Each row of a before or after table is a point. One or more steps were done to the points. Then noise was added and the rows were shuffled. The steps act on how far a point lies along the listed directions, d1 being the first. What was done? A step turns or swaps two directions, mirrors them in a line or flattens them onto one, adds a multiple of one to another, or multiplies one. Angles are multiples of 10 degrees, from the lower direction toward the higher: turns from -170 to 170, lines from 10 to 170 but not 90. Use the fewest steps. Two steps may share a direction if one is a turn and the other turns, adds or multiplies; they go together, in the order done. Otherwise the lowest direction goes first.

Directions:
(1): [0.037, 0.048]
(2): [0.048, -0.037]
Before:
[[-0.045, -0.070],
[-0.013, 0.019],
[0.001, -0.053],
[-0.011, 0.011],
[-0.004, 0.026],
[-0.005, -0.027],
[0.008, 0.029],
[0.004, 0.032],
[0.011, 0.040],
[0.023, 0.032],
[0.049, 0.005],
[-0.098, -0.093],
[0.050, -0.068],
[0.018, 0.012]]
After:
[[-0.024, 0.010],
[0.007, 0.022],
[0.085, -0.018],
[-0.018, 0.004],
[0.000, 0.040],
[0.035, 0.032],
[-0.018, 0.034],
[0.040, -0.037],
[-0.013, 0.033],
[0.010, -0.089],
[-0.020, 0.025],
[-0.024, 0.019],
[0.011, -0.024],
[-0.014, -0.133]]
Steps: turn d1 and d2 by -40 degrees

Directions:
(1): [0.010, -0.003, -0.067, 0.025, 0.074, 0.012, -0.060, -0.004]
(2): [0.044, 0.031, -0.009, 0.068, 0.020, 0.030, 0.074, 0.009]
(3): [-0.012, -0.045, -0.048, 0.025, -0.023, -0.061, 0.021, 0.069]
(4): [0.091, -0.054, 0.027, -0.008, 0.014, -0.040, -0.006, -0.026]
(5): [-0.005, -0.063, 0.000, -0.049, 0.032, 0.067, 0.034, 0.037]
(6): [0.055, 0.025, -0.063, -0.039, -0.064, 0.032, -0.011, 0.007]
Before:
[[-0.040, -0.013, 0.019, -0.018, -0.047, -0.062, -0.022, 0.004],
[0.018, 0.048, -0.008, 0.007, 0.034, 0.014, 0.030, 0.021],
[0.004, -0.025, 0.006, -0.081, -0.042, -0.050, -0.104, -0.042],
[-0.012, -0.016, 0.007, -0.035, -0.013, -0.038, -0.053, -0.005],
[0.051, -0.015, 0.010, 0.046, 0.030, 0.051, 0.037, -0.021],
[0.022, -0.021, 0.038, 0.018, -0.042, -0.024, 0.039, 0.029],
[-0.003, 0.034, 0.057, 0.012, -0.041, -0.066, 0.032, -0.023],
[-0.011, -0.019, -0.019, 0.008, 0.038, 0.073, 0.057, 0.040],
[0.020, 0.004, 0.097, -0.041, -0.081, -0.024, 0.043, 0.011],
[0.017, 0.027, 0.011, 0.055, 0.064, 0.088, 0.077, -0.003],
[-0.049, 0.020, 0.042, 0.018, 0.067, 0.087, 0.058, -0.011],
[0.023, 0.055, 0.039, -0.021, -0.079, -0.033, 0.082, 0.018],
[-0.005, 0.064, -0.031, 0.016, 0.053, 0.097, 0.035, -0.004]]
After:
[[0.015, 0.058, 0.038, -0.020, -0.077, -0.030, 0.083, 0.020],
[-0.018, 0.056, -0.016, 0.022, 0.065, 0.093, 0.035, -0.009],
[0.025, -0.020, 0.034, 0.015, -0.048, -0.024, 0.035, 0.033],
[-0.037, -0.015, 0.021, -0.021, -0.047, -0.064, -0.023, 0.002],
[0.015, 0.049, -0.004, 0.010, 0.037, 0.010, 0.031, 0.021],
[0.005, 0.032, 0.055, 0.010, -0.045, -0.067, 0.031, -0.025],
[0.000, -0.015, -0.004, -0.080, -0.048, -0.041, -0.108, -0.035],
[-0.009, -0.015, 0.001, -0.035, -0.017, -0.035, -0.056, -0.008],
[0.020, 0.020, 0.017, 0.058, 0.070, 0.082, 0.077, -0.007],
[0.024, 0.006, 0.090, -0.045, -0.085, -0.021, 0.041, 0.012],
[-0.013, -0.024, -0.010, 0.014, 0.043, 0.068, 0.056, 0.035],
[-0.036, 0.004, 0.057, 0.022, 0.081, 0.074, 0.060, -0.019],
[0.056, -0.011, 0.006, 0.042, 0.024, 0.052, 0.036, -0.019]]
Steps: turn d4 and d6 by 20 degrees

Directions:
(1): [0.076, 0.031, 0.004, -0.042, -0.013, 0.033, 0.043, -0.077, -0.005, -0.024, 0.054, -0.026]
(2): [-0.014, -0.036, -0.023, -0.093, -0.037, 0.027, -0.027, 0.005, 0.065, -0.024, -0.048, -0.034]
Before:
[[-0.039, -0.060, -0.014, -0.039, 0.005, 0.003, -0.004, 0.002, 0.048, 0.001, -0.039, 0.001],
[0.052, 0.028, -0.016, -0.068, 0.008, 0.003, 0.022, -0.031, 0.023, 0.003, 0.011, 0.003],
[-0.088, -0.004, 0.020, 0.124, 0.067, -0.069, -0.044, 0.088, -0.034, 0.064, -0.037, 0.068],
[0.129, 0.061, -0.009, -0.013, 0.012, 0.036, 0.075, -0.132, -0.069, -0.016, 0.116, -0.005],
[0.053, 0.089, 0.010, 0.068, 0.027, 0.001, 0.027, -0.033, -0.039, 0.017, 0.066, 0.036],
[-0.053, -0.060, -0.002, -0.068, -0.011, 0.028, -0.017, -0.003, 0.052, -0.029, -0.026, 0.006],
[-0.009, -0.018, -0.012, -0.026, -0.005, 0.015, 0.016, 0.012, 0.043, -0.026, -0.018, 0.005],
[0.020, 0.032, 0.010, 0.074, 0.038, -0.002, 0.010, 0.004, -0.034, 0.025, 0.036, 0.044],
[0.006, -0.017, -0.025, 0.011, 0.006, -0.007, 0.040, -0.027, -0.008, -0.021, -0.003, 0.008]]
After:
[[-0.002, -0.019, -0.026, 0.018, 0.009, -0.012, 0.036, -0.020, -0.010, -0.018, -0.007, 0.012],
[0.015, 0.019, -0.014, -0.028, 0.022, -0.020, 0.003, 0.010, 0.014, 0.020, -0.008, 0.025],
[-0.059, -0.060, -0.001, -0.060, -0.010, 0.026, -0.021, 0.003, 0.050, -0.025, -0.029, 0.009],
[0.045, 0.087, 0.010, 0.076, 0.030, -0.004, 0.023, -0.024, -0.040, 0.020, 0.063, 0.041],
[0.048, 0.041, -0.003, 0.074, 0.042, -0.015, 0.036, -0.045, -0.090, 0.021, 0.073, 0.042],
[-0.035, -0.059, -0.014, -0.044, 0.004, 0.006, -0.001, -0.003, 0.050, -0.001, -0.037, 0.000],
[0.037, 0.038, 0.009, 0.052, 0.032, 0.010, 0.018, -0.016, -0.030, 0.016, 0.046, 0.034],
[-0.015, -0.020, -0.012, -0.018, -0.001, 0.011, 0.013, 0.019, 0.043, -0.023, -0.021, 0.008],
[0.013, 0.022, 0.014, 0.016, 0.029, -0.008, 0.004, -0.020, -0.007, 0.018, 0.018, 0.012]]
Steps: flatten d1 and d2 onto the line at 110 degrees

Directions:
(1): [-0.022, 0.043, 0.057, 0.046, -0.042, 0.052, -0.054, -0.014, 0.005, -0.063, -0.050, 0.061, -0.046, 0.040, -0.027, 0.014, -0.015, 0.031, -0.019, 0.057, -0.033, -0.008, 0.002, -0.086]
(2): [-0.021, 0.013, 0.013, 0.045, -0.011, 0.009, 0.105, -0.061, 0.036, 0.000, -0.045, 0.006, -0.056, 0.060, -0.054, -0.035, 0.028, -0.028, -0.004, -0.063, 0.067, -0.015, -0.025, 0.021]
(3): [0.019, 0.118, 0.080, 0.031, 0.030, -0.010, 0.030, 0.054, -0.001, 0.030, 0.032, -0.014, 0.088, 0.031, 0.024, 0.001, 0.031, -0.035, -0.020, 0.015, 0.019, -0.011, -0.040, -0.025]
(4): [-0.044, 0.020, 0.064, -0.017, -0.001, -0.068, 0.035, -0.016, 0.085, 0.004, 0.079, 0.004, -0.072, -0.007, 0.054, -0.010, -0.060, 0.018, -0.041, 0.017, -0.023, 0.019, 0.043, 0.016]
Before:
[[0.093, -0.001, -0.070, -0.031, 0.018, 0.039, -0.096, 0.081, -0.114, 0.024, -0.004, -0.063, 0.151, -0.045, 0.030, 0.031, 0.046, 0.009, 0.038, 0.024, -0.013, -0.015, -0.012, -0.023],
[-0.023, -0.011, -0.001, 0.011, -0.044, 0.008, -0.023, -0.004, 0.009, -0.016, -0.010, 0.020, -0.029, 0.011, -0.024, 0.000, -0.008, 0.020, 0.001, 0.030, -0.036, 0.001, 0.030, -0.011],
[-0.056, -0.017, 0.038, 0.066, -0.060, 0.034, 0.059, -0.058, 0.033, -0.062, -0.060, 0.077, -0.062, 0.079, -0.055, -0.027, 0.011, -0.005, -0.033, 0.005, 0.024, -0.008, -0.004, -0.027],
[-0.051, -0.086, -0.034, -0.016, -0.036, -0.026, -0.010, -0.091, 0.064, -0.017, 0.006, 0.033, -0.132, -0.010, 0.000, -0.038, -0.049, 0.035, -0.008, -0.011, -0.022, 0.002, 0.024, 0.019],
[0.033, 0.045, 0.037, 0.030, -0.011, 0.008, 0.017, 0.010, -0.011, -0.007, -0.036, -0.012, -0.008, 0.047, -0.008, 0.018, 0.026, 0.011, -0.021, -0.008, 0.035, -0.037, -0.055, -0.008],
[0.009, -0.058, -0.024, -0.031, -0.044, -0.007, -0.103, 0.006, 0.004, -0.043, 0.013, 0.061, -0.064, -0.074, 0.019, 0.029, -0.031, 0.083, 0.009, 0.034, -0.042, 0.036, 0.050, -0.012],
[0.020, -0.076, -0.074, 0.023, -0.050, 0.072, -0.073, 0.006, -0.040, -0.054, -0.110, 0.074, 0.010, -0.013, -0.060, 0.003, 0.002, 0.028, 0.034, 0.010, -0.029, -0.004, 0.017, -0.045],
[-0.037, -0.053, 0.004, -0.049, -0.030, -0.015, -0.077, -0.022, 0.026, -0.042, 0.047, 0.010, -0.110, -0.029, 0.036, -0.011, -0.104, 0.074, -0.023, 0.045, -0.056, -0.002, 0.077, -0.019]]
After:
[[-0.015, 0.015, 0.013, 0.010, -0.026, -0.011, 0.004, 0.014, 0.014, 0.007, 0.015, 0.002, 0.002, 0.012, -0.009, -0.005, 0.004, 0.002, -0.002, 0.019, -0.020, 0.000, 0.019, 0.005],
[-0.032, 0.013, 0.050, 0.040, -0.027, 0.003, 0.047, -0.002, 0.020, -0.026, -0.003, 0.046, 0.015, 0.048, -0.006, -0.016, 0.015, -0.017, -0.036, 0.020, 0.013, -0.002, -0.009, -0.015],
[-0.039, -0.034, 0.005, -0.033, 0.003, -0.078, 0.028, -0.050, 0.082, 0.031, 0.080, -0.005, -0.074, -0.023, 0.051, -0.043, -0.048, 0.010, -0.022, -0.015, -0.013, 0.008, 0.019, 0.048],
[0.058, -0.034, -0.079, 0.029, -0.013, 0.068, -0.031, 0.047, -0.076, -0.006, -0.102, 0.035, 0.113, -0.006, -0.060, -0.001, 0.059, -0.019, 0.048, -0.024, 0.017, -0.017, -0.029, -0.021],
[0.039, 0.033, 0.025, 0.027, -0.014, 0.019, -0.013, 0.016, -0.026, -0.016, -0.043, -0.008, -0.003, 0.036, -0.009, 0.026, 0.022, 0.018, -0.017, 0.004, 0.024, -0.037, -0.051, -0.018],
[0.016, -0.005, 0.007, -0.022, -0.011, -0.043, -0.019, 0.017, 0.026, 0.005, 0.048, 0.027, -0.023, -0.053, 0.032, 0.009, -0.003, 0.042, 0.000, -0.005, 0.005, 0.030, 0.022, 0.024],
[0.094, -0.032, -0.108, 0.003, -0.009, 0.098, -0.085, 0.037, -0.139, -0.004, -0.095, -0.040, 0.119, -0.009, -0.045, 0.019, 0.078, 0.003, 0.062, -0.008, 0.019, -0.033, -0.033, -0.036],
[-0.040, 0.007, 0.052, -0.049, 0.002, -0.073, 0.012, -0.007, 0.069, 0.008, 0.111, -0.025, -0.082, -0.015, 0.069, -0.034, -0.097, 0.038, -0.043, 0.014, -0.020, -0.001, 0.063, 0.021]]
Steps: flatten d1 and d3 onto the line at 40 degrees; multiply d2 by 0.4; multiply d4 by 1.6

Directions:
(1): [0.051, -0.007, -0.058, 0.034, 0.012, -0.065, -0.033, 0.047, -0.007, -0.053, 0.002, -0.028, -0.035, -0.044, 0.034, 0.021, -0.044, 0.022, -0.005, 0.036, 0.071, 0.004, -0.042, 0.018, 0.021, -0.073, 0.016, 0.008, 0.070, 0.039, 0.017, 0.079, 0.037, 0.020, -0.014, -0.048, -0.004, 0.018, -0.061, 0.032, 0.060, 0.043, 0.017, -0.019, 0.041, 0.081, -0.018, 0.045, 0.019, -0.077, 0.026, -0.040, -0.100, -0.010, 0.009, 0.061, 0.033, -0.096, -0.009, 0.025, -0.054, -0.007, -0.027, 0.002]
(2): [-0.007, -0.027, -0.052, -0.046, -0.001, 0.014, -0.011, 0.022, 0.051, 0.023, 0.027, 0.028, 0.016, -0.054, 0.031, -0.010, -0.026, -0.055, -0.063, -0.003, -0.002, 0.039, -0.103, 0.061, -0.051, 0.049, -0.032, 0.079, -0.004, -0.032, -0.010, 0.057, 0.042, 0.021, 0.000, 0.015, 0.025, -0.001, -0.062, -0.006, 0.038, -0.127, -0.023, 0.018, -0.063, 0.032, 0.001, -0.052, -0.018, -0.034, -0.065, -0.036, 0.010, 0.029, -0.030, -0.008, 0.021, 0.028, 0.107, 0.035, 0.059, -0.005, -0.029, -0.009]
(3): [-0.005, 0.025, 0.009, -0.082, -0.031, 0.025, -0.064, 0.036, -0.012, -0.097, -0.022, -0.011, -0.006, -0.079, -0.006, 0.007, 0.087, -0.016, -0.046, 0.018, 0.022, -0.010, -0.010, -0.021, 0.053, -0.088, -0.024, 0.008, -0.048, -0.003, -0.061, 0.057, 0.062, 0.001, -0.042, 0.033, 0.035, -0.050, 0.030, 0.021, 0.071, 0.051, -0.027, -0.006, -0.059, -0.045, -0.065, 0.004, 0.059, 0.016, 0.003, 0.045, 0.089, -0.005, 0.043, 0.011, -0.019, -0.017, -0.020, 0.004, 0.059, 0.039, 0.042, 0.002]
Before:
[[-0.023, -0.001, 0.011, -0.015, -0.003, 0.013, 0.016, -0.017, 0.010, 0.026, 0.001, 0.004, 0.019, 0.020, -0.011, -0.010, 0.009, -0.008, -0.017, -0.006, -0.040, 0.001, 0.013, 0.016, -0.001, 0.037, -0.011, 0.020, -0.018, -0.017, 0.007, -0.017, -0.023, -0.004, 0.020, 0.017, 0.024, 0.004, 0.015, -0.005, -0.028, -0.027, -0.012, 0.002, -0.011, -0.031, 0.004, -0.041, -0.011, 0.019, -0.026, 0.002, 0.036, 0.017, 0.009, -0.029, 0.001, 0.044, 0.027, 0.001, 0.030, 0.011, 0.018, -0.011],
[0.039, 0.002, -0.028, 0.036, 0.006, -0.039, -0.003, 0.020, -0.023, -0.057, -0.011, -0.018, -0.010, -0.007, 0.007, 0.031, -0.021, 0.033, 0.016, 0.020, 0.050, -0.002, 0.008, 0.000, 0.022, -0.060, 0.038, -0.011, 0.074, 0.048, 0.023, 0.044, 0.010, 0.012, 0.003, -0.042, -0.002, 0.026, -0.022, 0.025, 0.032, 0.069, 0.028, -0.024, 0.045, 0.032, -0.014, 0.046, 0.024, -0.027, 0.022, -0.024, -0.090, -0.022, 0.016, 0.052, 0.021, -0.064, -0.034, -0.007, -0.053, -0.031, -0.015, -0.002],
[0.006, 0.018, 0.004, -0.045, -0.026, 0.006, -0.019, 0.029, 0.018, -0.041, -0.008, 0.007, -0.007, -0.033, -0.014, 0.014, 0.023, 0.011, -0.013, 0.024, 0.048, 0.013, -0.030, -0.015, 0.027, -0.027, 0.006, -0.005, -0.012, -0.008, -0.035, 0.032, 0.030, 0.006, 0.000, 0.007, 0.019, -0.027, 0.006, 0.013, 0.034, 0.011, -0.019, 0.003, -0.037, -0.022, -0.031, -0.005, 0.024, 0.012, 0.003, 0.010, 0.004, -0.004, 0.009, -0.008, -0.018, -0.010, 0.007, 0.004, 0.036, 0.036, 0.010, 0.003],
[0.034, 0.017, -0.027, 0.005, 0.018, -0.034, -0.014, 0.016, -0.003, -0.003, 0.016, -0.015, -0.028, -0.017, 0.018, 0.018, -0.023, 0.017, -0.012, 0.023, 0.024, -0.003, -0.001, -0.020, 0.026, -0.059, 0.004, -0.021, 0.021, 0.016, 0.014, 0.022, -0.004, 0.010, -0.003, -0.030, -0.011, 0.011, 0.001, 0.008, 0.022, 0.025, 0.007, -0.004, 0.040, 0.026, -0.019, 0.051, 0.004, -0.025, 0.037, -0.018, -0.024, -0.010, -0.002, 0.024, 0.018, -0.026, 0.000, 0.007, -0.035, -0.012, 0.002, -0.007],
[-0.005, 0.014, 0.024, -0.031, -0.022, 0.021, -0.029, 0.003, -0.018, -0.023, -0.011, -0.008, 0.017, -0.011, 0.005, 0.004, 0.062, 0.002, -0.004, 0.012, -0.016, -0.001, 0.026, -0.037, 0.035, -0.022, 0.004, -0.006, -0.046, 0.008, -0.006, -0.007, 0.016, 0.007, 0.001, 0.026, -0.004, -0.027, 0.052, 0.017, -0.019, 0.026, -0.025, 0.015, -0.018, -0.054, -0.011, 0.016, 0.058, 0.037, 0.019, 0.049, 0.048, -0.009, 0.026, -0.022, -0.037, 0.003, -0.048, -0.013, 0.005, 0.014, 0.034, 0.006],
[-0.026, -0.027, -0.016, -0.013, 0.025, 0.025, -0.008, -0.027, 0.015, 0.044, 0.009, 0.017, 0.005, 0.011, 0.003, -0.010, -0.023, -0.024, 0.010, 0.008, -0.036, 0.028, -0.041, 0.029, -0.022, 0.045, -0.026, 0.019, -0.014, -0.028, 0.018, -0.011, -0.005, 0.013, 0.027, 0.009, 0.006, -0.003, -0.016, -0.031, -0.028, -0.063, -0.018, 0.014, -0.017, -0.002, 0.013, -0.032, -0.039, -0.007, -0.007, 0.001, 0.002, 0.014, -0.021, -0.020, 0.005, 0.045, 0.019, 0.010, 0.009, -0.004, -0.016, 0.006],
[-0.013, 0.022, 0.049, 0.046, -0.009, 0.027, 0.039, -0.043, -0.033, 0.015, -0.029, -0.004, 0.021, 0.067, -0.043, -0.001, 0.047, 0.051, 0.080, -0.018, -0.033, -0.030, 0.122, -0.071, 0.019, 0.002, 0.047, -0.075, -0.020, 0.004, 0.012, -0.099, -0.061, -0.042, 0.025, 0.012, -0.032, -0.010, 0.089, 0.010, -0.073, 0.078, 0.021, 0.007, 0.049, -0.045, 0.023, 0.028, -0.004, 0.075, 0.040, 0.046, 0.034, -0.030, 0.011, -0.019, -0.035, 0.005, -0.075, -0.047, -0.043, 0.000, 0.029, 0.000],
[-0.036, 0.001, 0.012, -0.032, 0.009, 0.052, 0.009, -0.022, 0.004, 0.036, -0.009, 0.026, 0.031, 0.027, -0.021, -0.025, 0.031, -0.032, -0.013, -0.019, -0.054, 0.001, 0.001, -0.012, -0.016, 0.037, -0.024, -0.004, -0.032, -0.031, 0.013, -0.040, -0.036, -0.003, 0.026, 0.017, 0.010, -0.015, 0.031, -0.032, -0.037, -0.057, -0.021, 0.017, -0.055, -0.018, 0.009, 0.000, -0.011, 0.055, -0.023, 0.013, 0.082, 0.017, -0.009, -0.027, -0.041, 0.064, 0.003, -0.013, 0.031, -0.002, 0.022, 0.001]]
After:
[[0.036, 0.019, -0.001, 0.042, -0.004, -0.038, -0.010, 0.018, -0.059, -0.093, -0.032, -0.036, -0.022, 0.012, -0.017, 0.038, 0.015, 0.061, 0.042, 0.022, 0.057, -0.024, 0.067, -0.041, 0.065, -0.111, 0.053, -0.057, 0.065, 0.067, 0.016, 0.024, -0.002, -0.002, -0.006, -0.043, -0.010, 0.014, 0.026, 0.030, 0.025, 0.153, 0.030, -0.035, 0.068, -0.002, -0.030, 0.078, 0.045, -0.002, 0.064, 0.010, -0.073, -0.040, 0.044, 0.062, 0.004, -0.081, -0.102, -0.028, -0.071, -0.017, 0.013, 0.005],
[-0.027, -0.049, -0.057, -0.036, 0.026, 0.025, -0.011, -0.009, 0.049, 0.063, 0.032, 0.033, 0.012, -0.022, 0.025, -0.016, -0.053, -0.062, -0.029, 0.008, -0.030, 0.054, -0.114, 0.073, -0.057, 0.079, -0.046, 0.067, -0.005, -0.047, 0.016, 0.029, 0.023, 0.031, 0.025, 0.011, 0.025, -0.002, -0.065, -0.031, 0.000, -0.142, -0.031, 0.027, -0.050, 0.030, 0.016, -0.063, -0.048, -0.042, -0.045, -0.031, -0.005, 0.027, -0.041, -0.019, 0.023, 0.056, 0.088, 0.030, 0.036, -0.006, -0.041, 0.001],
[0.004, 0.072, 0.139, 0.147, 0.002, -0.003, 0.062, -0.085, -0.125, -0.019, -0.075, -0.052, -0.010, 0.174, -0.097, 0.013, 0.074, 0.155, 0.202, -0.017, -0.024, -0.097, 0.305, -0.180, 0.105, -0.079, 0.113, -0.219, 0.003, 0.064, 0.039, -0.202, -0.138, -0.085, 0.028, -0.027, -0.085, 0.003, 0.190, 0.022, -0.145, 0.300, 0.068, -0.026, 0.172, -0.088, 0.029, 0.127, 0.018, 0.129, 0.156, 0.103, -0.002, -0.084, 0.059, -0.002, -0.066, -0.051, -0.265, -0.106, -0.162, 0.004, 0.071, 0.017],
[0.031, 0.029, -0.012, 0.009, 0.016, -0.035, -0.019, 0.014, -0.020, -0.022, 0.005, -0.024, -0.037, -0.013, 0.005, 0.018, -0.003, 0.028, 0.001, 0.026, 0.025, -0.012, 0.027, -0.039, 0.049, -0.078, 0.006, -0.046, 0.013, 0.023, 0.008, 0.011, -0.004, 0.002, -0.004, -0.029, -0.018, 0.003, 0.026, 0.012, 0.024, 0.064, 0.008, -0.007, 0.047, 0.005, -0.029, 0.068, 0.017, -0.009, 0.055, 0.000, -0.011, -0.020, 0.010, 0.024, 0.006, -0.033, -0.036, 0.000, -0.044, 0.001, 0.016, -0.001],
[-0.004, 0.028, 0.055, -0.003, -0.020, 0.018, -0.014, -0.018, -0.041, -0.017, -0.025, -0.015, 0.014, 0.030, -0.013, 0.007, 0.070, 0.031, 0.035, 0.011, -0.020, -0.020, 0.087, -0.069, 0.050, -0.033, 0.021, -0.052, -0.046, 0.021, 0.005, -0.047, -0.016, -0.011, 0.005, 0.021, -0.025, -0.021, 0.090, 0.011, -0.054, 0.080, -0.014, 0.005, 0.021, -0.077, 0.000, 0.035, 0.056, 0.063, 0.047, 0.069, 0.050, -0.021, 0.040, -0.022, -0.050, 0.006, -0.099, -0.036, -0.028, 0.010, 0.047, 0.011],
[-0.023, -0.011, -0.006, -0.017, 0.004, 0.011, 0.020, -0.012, 0.028, 0.045, 0.014, 0.014, 0.023, 0.015, -0.001, -0.010, -0.007, -0.019, -0.033, -0.010, -0.042, 0.012, -0.014, 0.034, -0.017, 0.055, -0.017, 0.039, -0.010, -0.024, 0.015, -0.006, -0.015, 0.001, 0.028, 0.017, 0.029, 0.008, -0.009, -0.007, -0.025, -0.065, -0.011, 0.005, -0.019, -0.013, 0.010, -0.059, -0.022, 0.009, -0.045, -0.012, 0.026, 0.032, -0.001, -0.024, 0.013, 0.051, 0.064, 0.010, 0.036, 0.002, 0.004, -0.012],
[-0.036, -0.012, -0.003, -0.025, 0.013, 0.052, 0.013, -0.025, 0.019, 0.061, 0.000, 0.039, 0.037, 0.031, -0.011, -0.025, 0.006, -0.043, -0.021, -0.026, -0.057, 0.013, -0.020, 0.010, -0.039, 0.065, -0.024, 0.011, -0.024, -0.037, 0.025, -0.038, -0.034, 0.001, 0.039, 0.012, 0.009, -0.002, 0.005, -0.037, -0.042, -0.097, -0.019, 0.027, -0.054, 0.004, 0.022, -0.012, -0.022, 0.042, -0.038, -0.009, 0.064, 0.025, -0.022, -0.031, -0.033, 0.071, 0.034, -0.004, 0.030, -0.010, 0.002, -0.002],
[0.002, 0.015, 0.002, -0.056, -0.027, 0.020, -0.014, 0.026, 0.027, -0.025, -0.004, 0.011, -0.001, -0.036, -0.012, 0.011, 0.030, 0.000, -0.022, 0.018, 0.038, 0.016, -0.039, -0.014, 0.016, -0.008, 0.000, 0.004, -0.018, -0.022, -0.039, 0.026, 0.032, 0.010, 0.005, 0.014, 0.022, -0.029, 0.006, 0.008, 0.031, -0.011, -0.025, 0.011, -0.054, -0.033, -0.028, -0.019, 0.017, 0.018, -0.015, 0.007, 0.018, 0.009, 0.001, -0.016, -0.017, 0.007, 0.025, 0.003, 0.053, 0.036, 0.006, 0.003]]
Steps: turn d1 and d3 by 20 degrees; multiply d2 by 3
